Each wall is flat, endless, passes through zero and stands at right angles to its row. A trip goes straight from one point to another. Which walls does it cross, in order?

Walls:
(1): [-0.26 -0.05]
(2): [-0.13 -0.33]
(3): [ 0.47 -0.50]
(4): [-0.70 -0.66]
Trips:
[-0.17  0.04] to [ 0.17 -0.57] -> 3, 1
[ 0.64 -0.23] to [ 0.29 -0.46] -> 2, 4
[0.00 0.34] to [-0.07 -0.27] -> 1, 4, 2, 3
[-0.55 -0.63] to [-1.04 -0.12] -> 3
[-0.75  0.14] to [-0.14 -0.17] -> 3
[-0.32  0.24] to [-0.42 -0.16] -> 2

Walls:
(1): [ 0.48  0.22  0.36  0.57  0.18  0.40  0.50 -0.37  0.19 -0.19 -0.16  0.31]
(2): [-0.11  0.02 -0.30  0.60 -1.02  0.36  0.18  0.17 -0.30  0.02  0.65  0.26]
(3): [-0.54  0.20 -0.01  0.75 -0.46 -0.31 -0.35  0.62 -0.56 -0.35  0.40  0.42]
(4): [ 0.80  0.35 -0.01  0.12  0.29 -0.40 -0.26 -0.65  0.48 -0.57  0.06 -0.49]
(5): [ 0.20  0.86 -0.42 -0.03 -0.18 -0.61  0.30 -0.94  0.50  0.61  0.16 -0.16]
(6): [-0.07 -0.18 -0.37 -0.39 -0.52  0.40  0.01 -0.47  0.67  0.32  0.17  0.29]
Trips:
[ 0.53  0.68 -0.05  0.62 -0.26  0.04  0.10  0.30 -0.09  0.23 -0.23 -0.64] to [-0.35  0.01  0.56 -0.03  0.19 -0.58  0.07 -0.54  0.10 -0.27  0.21  0.14] -> 2
[-0.54  0.59  0.02 -0.61 -0.39  0.21  0.17  0.05 -0.12  0.03 -0.32 -0.28] to [ 0.19 -0.40 -0.03 -0.33 -0.02 -0.29 -0.23 -0.85  0.07 -0.35  0.12 -0.27] -> 4
[-0.20  0.31 -0.39  0.54  0.50  0.85  0.02 -0.80  0.42  0.76  0.46 -0.41] to [ 0.25  0.32  0.50  0.22  0.53  0.28  0.59  0.48  0.77 -0.21 -0.33  0.37] -> 2, 6, 5
